Each row is a point. Each copy is the shape, with its points in the same order, turned, moved and blurred by noise. Say if it was mirrored as well.
In the rows, 128 means zero.

Shape (5 x 2)
[[149 122]
 [157  96]
 [ 96 170]
 [113 131]
 [ 82 124]]
Copy 1 (5 x 2)
[[147 120]
 [171 136]
 [ 77 106]
 [116 127]
 [ 92 146]]
Copy 1 is: mirrored
Copy 2 (5 x 2)
[[141 160]
 [117 178]
 [166  97]
 [137 123]
 [114  96]]
Copy 2 is: mirrored
Copy 3 (5 x 2)
[[117 143]
 [ 89 144]
 [176 104]
 [136 113]
 [140  81]]
Copy 3 is: mirrored

Shape (6 x 3)
[[122 136 111]
 [141  84 135]
 [136 141 132]
 [125  80 120]
 [194 178 104]
 [133 170 135]]
Copy 1 (6 x 3)
[[128 135 114]
 [133  80 124]
 [132 137 142]
 [137  87 110]
 [193 174 132]
 [145 166 145]]
Copy 1 is: only turned
Copy 2 (6 x 3)
[[106 113 129]
 [148  75 125]
 [123 119 145]
 [138  70 114]
 [138 189 116]
 [116 142 158]]
Copy 2 is: only turned
Copy 3 (6 x 3)
[[131 149 114]
 [122  97 110]
 [133 136 137]
 [129 101  93]
 [204 149 164]
 [129 154 151]]
Copy 3 is: only turned

Shape (9 x 6)
[[109 116 117  86 112 115]
 [126 140 168 130 178 146]
 [121 117 159 158 169 133]
 [145 151  62 111 111 118]
 [106 119 120 111  92 156]
 [150 145 172 130 153 135]
 [125 132  80 111  85  93]
 [151 102  84  96 106 127]
 [123  94 151 110  75 141]]
Copy 1 (9 x 6)
[[136 132 126  87 137  92]
 [114 135 149 132 193 167]
 [ 89 128 129 150 184 142]
 [168 180  88 114 108 118]
 [125 113 105  89 118 126]
 [131 131 162 138 166 162]
 [148 160 105 110  94  84]
 [171 129  90 109 130  95]
 [130  81 133 102 110 110]]
Copy 1 is: only turned
Copy 2 (9 x 6)
[[138 168 119 148 111  84]
 [130 138 160 148 175 141]
 [130 110 154 167 153 142]
 [123 138  73  93 109  94]
 [155 172 118 140  91 124]
 [141 126 169 125 160 130]
 [126 137  94 112  81  74]
 [168 141  82 123 114  81]
 [183 157 145 150  83 109]]
Copy 2 is: mirrored
Copy 3 (9 x 6)
[[110 110 114  98 125 117]
 [147 165 165 132 175 116]
 [125 152 165 166 164 106]
 [110 151  53 113 125 122]
 [111 117 123 119 115 157]
 [167 158 147 138 154 112]
 [102 123  74 111  94 110]
 [122  99  65 116 138 129]
 [135  88 136 130 104 151]]
Copy 3 is: only turned
Copy 4 (9 x 6)
[[ 87 110 116  96 125 124]
 [156 115 138 134 184 147]
 [139 104 150 165 169 142]
 [103 145  63 128 104 108]
 [ 96 130 128 111 104 160]
 [165 129 147 128 161 125]
 [ 73 139  98 123  97  97]
 [109 103  91 114  85 117]
 [105 115 165 104  88 143]]
Copy 4 is: only turned

Shape (15 x 9)
[[108 140 139 160 123 112 123 165 125]
 [126 191 166 111 113 122 151 151 121]
 [168 153 162 162 126 147 128 150 163]
 [ 89 110 120 113 123 161 123 171 109]
 [116 171 136  91 155 143 133 124 159]
 [107 139 202  77 108 169  89 116 141]
 [127 122 133 126 116 107  95 191 125]
 [133 152 198 124  81 132 132 111 129]
 [114 118 165 138 148 113  86 123 145]
 [155 143 101 175 142 135 130 120 142]
 [127 152 153 114  87 150 123 101 103]
 [ 77 136 101 124 115 143  81 161 114]
 [114 138 141 151 129 118 121 127 172]
 [147 120 119 129 162 149 106 166 103]
 [123 142  68 122 112 138 159 143 143]]
Copy 1 (15 x 9)
[[113 142 135 133 118 123 108 165 165]
 [107 180 192 114 128 120 141 124 154]
 [165 159 152 122 132 172 135 136 175]
 [ 73  98 140 104 137 145 114 162 137]
 [105 153 147 105 178 133 135  97 153]
 [103 102 197 121 137 175 105  66 160]
 [131 116 149 100 121 128  81 166 162]
 [126 140 190 142  87 151 139  93 157]
 [137 109 143 154 149 132  90 115 174]
 [158 152  93 141 141 142 139 146 134]
 [115 133 167 137 105 146 137  97 110]
 [ 71 125 120 116 129 140  72 149 128]
 [130 134 116 136 132 133 122 116 182]
 [131 119 144 117 171 148 111 175 121]
 [105 145  93  82 125 118 153 141 125]]
Copy 1 is: only turned
Copy 2 (15 x 9)
[[105 147 156 149 133  92 121 150 129]
 [148 189 177 128  82  99 134 152 124]
 [167 172 153 179 155 119 102 149 133]
 [ 71 136 148 130 118 152 128 158 118]
 [139 196 129  98 115 143 126 130 142]
 [139 166 181 105  91 170  52 132 127]
 [108 115 156 136 123 107 104 188 148]
 [167 151 198 152  90 123  98 113 118]
 [131 133 163 114 154 114  73 126 136]
 [149 150 103 160 170 105 137 130 118]
 [150 139 152 134  78 136 104 123  85]
 [ 64 134 115 129 108 122  93 157 108]
 [126 156 137 145 143 113 103 111 153]
 [118 135 144 126 162 143 123 190 110]
 [118 146  93 149 113 131 169 132 133]]
Copy 2 is: only turned
Copy 3 (15 x 9)
[[109 119 177 171 119 168  99 136 147]
 [129 177 186 137  83 153 119 139 126]
 [174 145 177 164 134 182 142 136 170]
 [ 96 112 159 125 146 149  91 183 128]
 [121 190 151 106 144 164 109 119 148]
 [178 177 171 108 145 114  59 163 155]
 [124  93 170 138 104 180  79 148 150]
 [182 160 174 159 102 101 103 140 148]
 [153 126 166 149 157 161  70 103 150]
 [129 134 134 174 148 187 143 119 139]
 [155 159 135 156 120 116 101 160 125]
 [ 91 120 125 141 130 170  59 168 141]
 [125 141 154 156 143 153 106 109 178]
 [127 113 154 128 151 198 105 158 108]
 [ 83 135 117 130 119 158 149 142 147]]
Copy 3 is: mirrored
Copy 4 (15 x 9)
[[111 129 133 154 113 120 127 158 143]
 [119 179 168 102 132 118 137 146 139]
 [147 140 162 148 127 178 121 133 147]
 [ 72 110 111 106  91 138 148 155 118]
 [ 83 155 141  93 144 143 123  94 153]
 [ 68 122 215  74 104 154 101 126 122]
 [111 110 119 121 117 130  97 187 136]
 [136 134 214 105 100 123 125 132 129]
 [ 92  95 165 146 133 128  88 124 138]
 [148 129 110 162 120 149 123  94 133]
 [123 140 172  96  86 118 123 113 103]
 [ 66 126 100 123  73 123  99 148 124]
 [113 117 150 147 117 133 113 114 173]
 [104 112 102 129 138 158 118 145  92]
 [128 136  80 102  97 131 147 109 154]]
Copy 4 is: only turned

Shape (15 x 12)
[[156 161 135 119 129 103 124  91 139 138 106 140]
 [126 114 116 127 133  98 147 148 157 123 195 170]
 [110  87 163 128 145 157 111 169 160 104 129  66]
 [166 175 150 111 110 160 119 144 104 120 118 162]
 [111 122 132 158 138 170 136 142 107  96 154 126]
 [134 129 184  98 145 161 143 152 122 147 120 134]
 [127 130 131 106 167 136 104 101 156 165  91 168]
 [117 103 154 138 151 134 145 125 124 115  80 105]
 [113 119  84 134 142 136 131 134  80 142 167 149]
 [107  47 161 146  97 145 103 121 128 145 145 151]
 [ 83 104 128 116  98 135 100  67 135 134 164 144]
 [147 105 150 107 150 135  95 108 105 155 119 143]
 [ 85 129 139 153 162 119 121 156 147 200 156 159]
 [187 112 131 120 138 135 145 104 149 154 146 145]
 [106  65 118 144  64 184 143 164  70 156 126 152]]
Copy 1 (15 x 12)
[[156 169 126 147 143 110 135 110 141 144  98 154]
 [129 101 162 175  92 106 129 160 169 142 150 123]
 [ 92 115 158  84 140 149  71 133 124 114 112  82]
 [146 173 140 132 126 173 139 158 115 156 112 176]
 [ 96 125 142 149 119 152 136 161  93 106 114 117]
 [114 140 160 114 125 175 134 124 128 183  98 120]
 [118 145  83 161 146 137 117  96 151 183 106 145]
 [106 130 127 108 147 126 127 127 117 135  61 107]
 [107 130 115 156 111 104 163 165  98 148 157 121]
 [118  46 135 119 144 132 124 113  95 145 136 142]
 [111  99 121 136 121 111 145  78 121 110 163 162]
 [140 134 107 131 125 128 125 101  97 179 121 127]
 [ 75 114 156 193 162 114 119 128 133 193 143 130]
 [177 127 132 155 142 141 151 121 147 154 125 102]
 [100  70 119  89 159 147 182 186  77 156 147 150]]
Copy 1 is: mirrored
Copy 2 (15 x 12)
[[146 141 130 151 114  87 129 106 127 115 104 109]
 [104 129 101  96 133  93 109 146 166 120 167 171]
 [115  78 152 103 134 187 123 146 156 122 160  84]
 [158 164 149  94  97 114 140 105  83 121 135 125]
 [103 135 131 107 158 163 116 123 100 107 167 130]
 [129 128 183  85 126 129 166 105 139 130 135 114]
 [141 132 137 111 132 118 125  93 157 129  62 130]
 [122 101 174 149 148 153 152 126 126 103 117 111]
 [ 79 132 100  90 169 113 125 135  93 130 130 151]
 [ 95  59 161 109 132 132  97  88 123 146 146 166]
 [ 79  86 121 107 124  98  66  75 124 107 121 128]
 [139 102 157  97 146 101 120 100 113 151  96 115]
 [ 60 151 148 101 134 132 117 128 171 176 110 153]
 [150 118 109 120 145  87 154  88 150 145 147 127]
 [ 71  78 141  91 116 155 162  90  54 151 150 182]]
Copy 2 is: only turned
Copy 3 (15 x 12)
[[133 153 102 126 124  99 118  98 140 163 122 157]
 [121  88 129 120 104  72 165 146 159 143 180 141]
 [126 123 151 123 142 151 123 128 167 151 146  27]
 [145 162 128  91 130 130 130 153 139 131  91 163]
 [127 116 126 143 156 146 159 153 130 112 145 113]
 [120 136 172  87 156 128 135 138 147 161 109 122]
 [ 86 129  91 102 144 124 108 120 151 191 127 156]
 [113 125 133 154 152 133 134 108 164 149  90 100]
 [133  68  95 133 132 119 161 160  97 154 136 139]
 [138  72 173 152 106 169 101 131 153 169 157 132]
 [114  97 127 135 101 151 114  87  99 147 192 139]
 [143 106 118  98 144 123  98 110 126 177 116 146]
 [ 89 116 123 135 150 106 127 177 132 208 175 140]
 [157 124 124 104 127 104 175 112 172 179 136 149]
 [137  62 164 153  92 191 153 176 112 155  96 135]]
Copy 3 is: only turned
Copy 4 (15 x 12)
[[174 136 110 105 148 109 138  86 133 123 126 118]
 [108 111 145 106 106 138 139 121 138 127 207 134]
 [114 117 165 138 101 169  87 160 161 117  83 105]
 [196 160 115 132 111 142 163 135  98 119 124 149]
 [123 132 133 178 128 166 125 155 116 106 143 114]
 [157 152 174 122 129 142 141 154 111 153 106 131]
 [155 126 107  89 171 154 125 103 115 179 118 125]
 [129 110 141 146 158 119 121 142 132 127  84 108]
 [122 129 116 142 127 136 115 133  66 121 182  98]
 [113  96 168 170 104 161 100  85 104 167 130 143]
 [ 98 140 135 139 126 168 120  44 106 131 141 113]
 [170 120 147 113 148 146  99 103  85 141 120 128]
 [115 155 128 122 138 129  85 138 130 198 178 129]
 [188 100 154 113 132 141 144 103 128 147 161  98]
 [117 106 141 209  71 138 138 137  42 170 128 114]]
Copy 4 is: only turned

Shape (17 x 12)
[[116 109 132 132  88 123 152 102 119 156 101 102]
 [163 117 140 139 129 188 168 125 119  91  88 161]
 [136 108 152 120 141  53 140 132  91 135 181  68]
 [137 112 113 104 129 158 154  95 148  81 100 179]
 [100 134 112 105 144 114 142 114 105 144 149  80]
 [114 147  99 159 104 100 157 148 145 126 101  81]
 [142 132 129 127 169  89 119 120 128 161 155 106]
 [131 103 130 145 112 126 108 114 153 149 137  78]
 [116 133 127 166 128  94 116  93  99 111 158  81]
 [134 102 106 143 119 107 147 141 136 116  80  62]
 [106 104 120 133 126 135 113 124 120 136  69 110]
 [ 99 116 149 140 132  93 134 146 122 142 159 130]
 [ 92 139 177 130 164 119 143 126 129 127 167  70]
 [148 121 110 152 149 172 195 107 123 124 101 154]
 [133 173 156 130 153  73 117 118  89 138 141  94]
 [135 165 139 130  94 117 153 111 150 127  93  66]
 [165 113  98 121 107 207 146 150 107  94 123 169]]
Copy 1 (17 x 12)
[[156  92 149 142 118 116 160 145 136 152 133 125]
 [135  78 101 141 174 172 110 117 135 125 109 182]
 [ 77 155 109 177 125  85 184 140 173 150 175 101]
 [160  88  89  98 162 132 116  82 150 118 110 162]
 [109 139 109 121 128 118 166 136 121 154 151  85]
 [169 150 132 153 150 141 166 171 148 121 111  95]
 [113 157 114 160 150  94 120 127 145 164 163  94]
 [129 117 168 154 132 130 133 127 165 144 146  81]
 [124 157 125 183 110 135 169 100 137 129 157  94]
 [133 115 147 162 159 123 169 155 152 125  85  97]
 [134 110 165 134 143 112 136 132 107 124 101 118]
 [120 150 129 142 138 103 140 142 145 115 188 128]
 [ 95 163 141 136 169 142 178 122 138 153 192 107]
 [161  74  84 149 182 158 119 130 116 134 131 144]
 [109 191 115 173 123 106 154 124 131 169 150 127]
 [165 144 150 146 143 152 178 143 162 177 105 122]
 [115  74  84 112 130 181  81 139 145 107 106 158]]
Copy 1 is: mirrored
Copy 2 (17 x 12)
[[128 112 154 123 102 122 155 139 140 167 108 125]
 [140 107  99  85 150 169 146  79 172 119  87 144]
 [171  95 165 110  92  42 147 122 100 104 168 107]
 [131 136  93 121 171 144 145 104 143 113  82 178]
 [128 121 142 107 114 106 159 144  78 120 150 111]
 [117 136 102 118  83 107 151 163 156 124 127  88]
 [176 135 130 110 137  84 140 122  96 140 163  99]
 [152 117 164 147 135 119 133 150 139 137 138  90]
 [138 122 151 151 111  92 182 104 119 110 161  90]
 [133 116 125 117 100  99 144 156 146 112  84  75]
 [107 130 133 124 134 125 127 119 127 152  84  90]
 [126 111 131 113 127  78 118 113 129 139 174 123]
 [121 117 169  75 146  88 159 135 124 103 182  99]
 [144 101  76  87 150 155 176 110 152 144 104 138]
 [155 160 153  92  96  77 161  90 106 127 169  98]
 [138 161 157 101  91 125 169 159 164 121 114 108]
 [144  93  86 114 132 202 112  82 141 100 102 153]]
Copy 2 is: mirrored

Shape (15 x 12)
[[164 134 114 148 149  94  91 113 109 156 139 122]
 [ 76 127 127 105 108 111 150 145 105 101 132 132]
 [163 156 104  90 101 181  94 123 108 119 123 115]
 [128 136 121 151  92  84  66  98 109 102 124 126]
 [174  78 119 144 151  94 129 108 103  92  97 124]
 [127 147 125 142  78 135 128  52 140  97 114 118]
 [143 124  84 153 116  94 107 141 108 204 105 146]
 [164 141 122 137  82  86 145 140 164 112 135 131]
 [160 154 135 144 136 167 150 124 103 121 129 123]
 [177 136 131  43 144  89 117 110 102 146 127 159]
 [157 147 127  95 153 133 142 133 185 164  92 112]
 [ 73 141 121 152 129 129 104 125 138  98 121 165]
 [166  69 121 133 128 134 107 133 101 181 128 129]
 [137 145  86 149 109 153 129  93 134 138 142 126]
 [139 121 117 108 142 100 115  96 135  94 118 118]]
Copy 1 (15 x 12)
[[166 126 147 130 159 107 102  93 149 156 130  83]
 [ 87 135 114 120 118 117 145 116  79 108 136 120]
 [130 114 105  62 126 156 105 126 137 138  74  87]
 [163 110 102 139 115 106  80  91  86 145 135  72]
 [146 111 158 136 141 137  99  26 125  97 124 106]
 [134  90 104 150  82 159  93 104  96 164  96 122]
 [174 153 166 109 100  64 133 106 160 157 124  95]
 [178  75 136 138 109 132 155 126 114 106 125 105]
 [141 151 132 115 150 172 115 116 137 125  94 130]
 [131  76 159  57 185  90 124  93 114 152 114 119]
 [115  84 174 134 143 108 141 138 171 122  65 112]
 [116 135  82 152 106  95  92 126 115 106 136 129]
 [137 144 191  84 121 126  99  89 167 132 147  84]
 [142 123 105 124 102 150 118 111 158 160 112 116]
 [114  84 122 136 141 119 109  72 120 126 110 100]]
Copy 1 is: mirrored
Copy 2 (15 x 12)
[[162 103 115 140 144 124  98 101 112 110 102 111]
 [ 95 140 138  81 101 103 144 137 108 116 123 160]
 [171 152 130  81 105 150 116 124 116 184 135 104]
 [151 125 157 123  88 133  78  90 119 100 104 146]
 [135  76 134  89 136 169 145  83 124  94  87 124]
 [110 149 129 113  93 160 110  51 147 151 136 161]
 [135  92  82 142 112  97  89 136 143 126  79  89]
 [149 133 125  97 134  89 133  72 177 112 121 142]
 [149 145  95 104 152 165 141 131 130 147 125 143]
 [154  90 150  87 168  86 122 101  87 179  72 117]
 [106 159 133 114 185 110 134 108 156 155 106  75]
 [ 84 139 133  87 120 130  67 142 128 106 135 157]
 [149  58 118 145 131 142 137 144 134 137 108  97]
 [126 132  85 113 113 136 102  96 134 148 153 118]
 [120 122 152  89 137 137 114  72 114 122 115 120]]
Copy 2 is: only turned

Shape (15 x 12)
[[108  80  88 137 118  95 111 168 129 157 128 136]
 [117 145 110  93  93 136  93 106 111 164 119 144]
 [100 110  97 107 107 100 160 129  91  97 144 156]
 [117  97 145 162  98 158 150  99 109 108 154 171]
 [116  91 149 140 146 123 105 100 157  94 166 143]
 [137 143 103  92 139 106  89 112  97 134 158  93]
 [128 145 153 108 144  97  87 135  93 165 121 100]
 [119 114 160 104 112 158  90 163 132 107 121 128]
 [105 135 144 123  94 101  93 153  86 136  94 130]
 [135 131  92 139 147 103 161 156 157 110 155 165]
 [187  83 152  92  74 116  86 167 160 138  96 125]
 [129 138  94 114 113 117 120 152  89  92  89 113]
 [110 146 137 110 159 106 159 121  88 157  88 113]
 [119 161 100 112 138 133 139 170 132 158 152 126]
 [145 145  97  84 121 170  88 132  96 139 155 178]]
Copy 1 (15 x 12)
[[118 115 122 113 185 125 136 163 187 127 137 145]
 [117 176 131 153 111 141 133 174 141 121 124 157]
 [102 108 148 118 161 119 166 158  99 111 176 164]
 [126  81 148 176 133 161 131 121 104 103 150 117]
 [102  92 148 144 161 123  72 139  99 138 123 110]
 [112 146 129 116 134 113 124 223 106 158 127 133]
 [117 147 102 143 130 108 151 187 138 186  93 134]
 [130 111 173 127 119 106 126 141 137 131  77 140]
 [120 142 125 157 144  95 178 152 145 126  96 148]
 [138 125 166 109 187 113 116 128 129 151 195 129]
 [189 115 130 130 137  84  91 156 174 117  84 185]
 [143 146 144  98 154 100 177 169 110 109 119 138]
 [123 149  84 113 129 127 180 133 108 179 133 140]
 [128 150 163 107 126 120 143 163 155 177 165 127]
 [135 157 199 147 129 172 136 191 125 142 130 164]]
Copy 1 is: only turned
Copy 2 (15 x 12)
[[137 126 114  93 172  95 160 160  84 134 162 136]
 [124 135 148 106 112 145 128 128  66 149 122 107]
 [152  96 144 152 151  94 116 130  70 117 128 164]
 [158  86 149 107 161 115  87  94 137 122 108 138]
 [ 81 112 105 116 159 121  95 109 142 117 143 153]
 [ 88 162 135 150 109  91 129 117  80 134 153 107]
 [ 91 177 179 112 114 118 145 130  91 129 171 125]
 [125 159 133 123 160 165 121 127 111  84 142 121]
 [127 154 187 100 136 127 139 163  82 101 136 130]
 [149  94  90 145 126 105 134 151 124 130 169 173]
 [111 117 119  83 133 161 184 128  92  52 164  85]
 [131 134 168 171 143 119 155 164  93 105 128 117]
 [125 142 198 148 127 126 167 116  98 156 158 167]
 [165 163 112 140 110 121 145 133 102 148 164 146]
 [147 130 125 146 116 154  79 127  73 146 157  84]]
Copy 2 is: mirrored
Copy 3 (15 x 12)
[[ 85 139  77 138 157  92 123 117 104 134 105 112]
 [112 113 117  86 136 115 139 139  76 123 140 177]
 [123 138  85  92 137  84 180  95 145  98 123 134]
 [140  93 109 152  90  92 155  58 114 102 135 152]
 [110 121 134 134 121 136  97  61 150 110 137 134]
 [125 149 110  79 173 147 136 115 102 109 170 132]
 [133 164 145  96 159 126 119 122  66 153 147 116]
 [121  93 144  88 122 116 100 104  98 101 108 103]
 [109 141 131  81 128  94 150 107  62 145 110 111]
 [111 155  92 135 109  83 117 129 176  98 146 122]
 [117  76  84  73 111 114  68 123  92 178 108  95]
 [127 150  93  64 112 117 162 127  96 102 113 102]
 [176 180 137 113 139 112 162 141 104 139 111 136]
 [116 139 123 125 147  92 127 170 119  97 153 117]
 [123 113 105  82 134  86 109 122  79  66 161 173]]
Copy 3 is: only turned
Copy 4 (15 x 12)
[[111  95 126 129  84  94 132 155 160 129 166 144]
 [159 158 114  81 122 120 105 128 153 121 134 161]
 [ 91 136 105 116 105  85  84  99 130  99 141 100]
 [ 67 154 109 141 157 135 100 115 155 139 108 113]
 [ 79 109 124 138 133 157 125 151 123  99  78 133]
 [157 109 136  99 131 133  88 121  98  88 139 165]
 [164 122 168 105 145  92 117 138 105 121 133 166]
 [144 133 169 117 139 141 114 164 155 126 115  92]
 [149 157 164 112 127  75 101 159 143 128 156 126]
 [110 104  93 169 107 115 159 100 136  94 131 114]
 [175 115 186 148  60 128  90 153 190 143  90 144]
 [166 137 122 135 107  91  76 150 112 122 153  95]
 [157 120 133  98 133  67 134 118  82 150 122 126]
 [150 110 128 123 118 131 158  98 134 110 161 118]
 [165 119  99  98 167 144  95 101 184 105 133 127]]
Copy 4 is: mirrored

Shape (17 x 12)
[[119 154 147 154 108 117 127 129 127 109 145 146]
 [133 125  73 149 140 149 122 126 126 144 121 150]
 [116  86 119 160 112 155 141  88 113 139 134 116]
 [129 159 149 142 117 153 136 124 126 130  91 116]
 [122 147 137 135 117 128 126 135 129 139 132 117]
 [142 165 142 129 109 136 120  97 151  77 127 113]
 [119 146 133 132 140 156 128 136 108 121 152 145]
 [113 153 145 116 130 150 127 129 116 111 125 146]
 [151 134 133 120 112   7 124  84 156 132 135 125]
 [145 151 115 134 105 130 147 140 130  85 130 135]
 [152 148 134 122 111 153 128 125  98 136 116 114]
 [142 136 143 145 134 137 123 136 136 133 152 125]
 [133 140 136 137 159 137 193 102 147 118 131 131]
 [124 169 145 127 101 158 132 125 125 133 140 138]
 [116 154  82 143 152 146 148 127 101 126  95  93]
 [115 156 136 119 107 153 134 131 135 132 150 124]
 [134  80 129 119 117 104 127 131 166 135 146 138]]
Copy 1 (17 x 12)
[[124 106 131 112 104 117 137 122 114  99 156 150]
 [111 141 118 129 136  92 128 123 165 116  85 142]
 [155 107 116 118 120 126  73 132 131 111  84 138]
 [158  90 111 101 135 109 152 144 137 142 137 150]
 [132 117 119 137 118 123 133 130 124 139 142 155]
 [154 112 120  88 122 149 148 127 149 100 160 183]
 [137 108 130 148  90 126 148 117 149 121 124 150]
 [148 106 132 125 100 123 152 130 155 130 137 135]
 [ 72 135 184  98 178 155  88 142 100 135 189 181]
 [126 130 123  89 114 139 156 104 128 113 129 154]
 [139 110 115 110 110 130 145 146 140 163 106 167]
 [141 110 128 147 122 127 135 123 119 116 124 172]
 [166 113 153 109 151 119 123  76 142 137 123 150]
 [153 118 120 118  93 108 140 131 130 132 143 165]
 [120  94  96 115 146 127 145 102 181 158 107 135]
 [147 127 109 130 100 122 136 122 132 130 142 162]
 [139 164 147 137 150 141 106 133 100 104 133 130]]
Copy 1 is: mirrored
Copy 2 (17 x 12)
[[129 131 129 113 141 173  94 107 111 120 113 137]
 [163 112 139 127 101 146 162 123 121 148 119 116]
 [166 155 123  81 118 116 149  92 107 120 131 112]
 [131 126  86 126 119 162 120 113 131 112 158 112]
 [132 131 117 118 126 154 117 132 125 109 137 130]
 [116 138  87  99 135 162  93  96 167 126 100 120]
 [127 137 125 136 127 149 119 126  96 124 107 103]
 [106 130 108 125 141 155 112 121 106 128 125 108]
 [ 96 161 153  93 136 149 114 112 177 158 132 235]
 [141 102  98 121 129 146  94 120 128 143 103 131]
 [124 128  82 134 107 134 132 118 115 110 126 132]
 [139 145 130 138 128 145 123 124 130 107 113 128]
 [137 167 124 141 125 129  86 105 136 168 146 110]
 [117 123 118 122 105 155 107 112 118 100 128 107]
 [162 143  74 118  97 162 146 153 118 167 140 110]
 [120 127 127 113 112 145  96 130 122 105 124 107]
 [135 128 161 111 155  99 130 121 148 123 127 150]]
Copy 2 is: mirrored
Copy 3 (17 x 12)
[[ 99 132 129 127 102 102 129 129 117 159 141 141]
 [133 133  84  76 124 124 113 132 127 125 138  92]
 [177 110 137 113 111 141 113 118 123 167 137 107]
 [137 135 129 116  96  97 145 123 132 146  86 123]
 [118 136 142 110 106 116 140 128 120 121 117 132]
 [111 152 136 134 123 116 149 174 113 182 100 130]
 [127 112 114 101 113  96 142 141 122 132 133 150]
 [119 109 120 129 113  89 154 139 116 139 121 133]
 [ 61 185 172 152 176 174 151 107 132 155 153 114]
 [ 91 121 110 122 109 120 122 159 127 162 105 129]
 [125 110 148  91 124 112 147 133 133 138  90 125]
 [125 142 132 107 121 116 127 140 135 131 133 157]
 [136 129  85 137 116 155 156 124 156 154 124 149]
 [118 120 141 102  88  88 158 143 128 139 126 125]
 [131 113  87  91 108 147 147 109  95 133  78 118]
 [122 117 139 119  89 112 154 157 121 123 126 131]
 [127 152 138 158 145 144  99 150 151 112 152 120]]
Copy 3 is: only turned
Copy 4 (17 x 12)
[[110 139 149 146 126 146 107 132 140 129  98 107]
 [118 126 149  81 154 146 162 148 141 142 135 123]
 [141 141  94 140 165 160 162 147 133 123 134 132]
 [117  92 131 120 147 144 116 107 123  98 109 119]
 [122 132 129 115 136 126 109 128 131 114 113 115]
 [152 101 151 147  97 136 132 121 129 111  81 112]
 [110 137 166 129 137 133 121 149 126 109 132 139]
 [112 117 160 133 125 135 114 124 146 101 125 138]
 [127 159  93 137  74  86 130  80 152 190 101  70]
 [133  97 155 132 110 145 113 152 137 136 118 100]
 [108  91 123 124 139 113 127 142 123 105 117 130]
 [119 145 137 118 125 133 116 139 105 125 111 130]
 [133 127 145 136 110 160 140 106  95 115 166  97]
 [101 122 143 127 124 137 118 141 135  82 106 115]
 [150  91 157 106 181 115 142 123 126 121 150 103]
 [123 133 138 120 122 132 112 146 136  83 117 116]
 [139 159  96 104  93 148 116 133 145 155 134 136]]
Copy 4 is: only turned
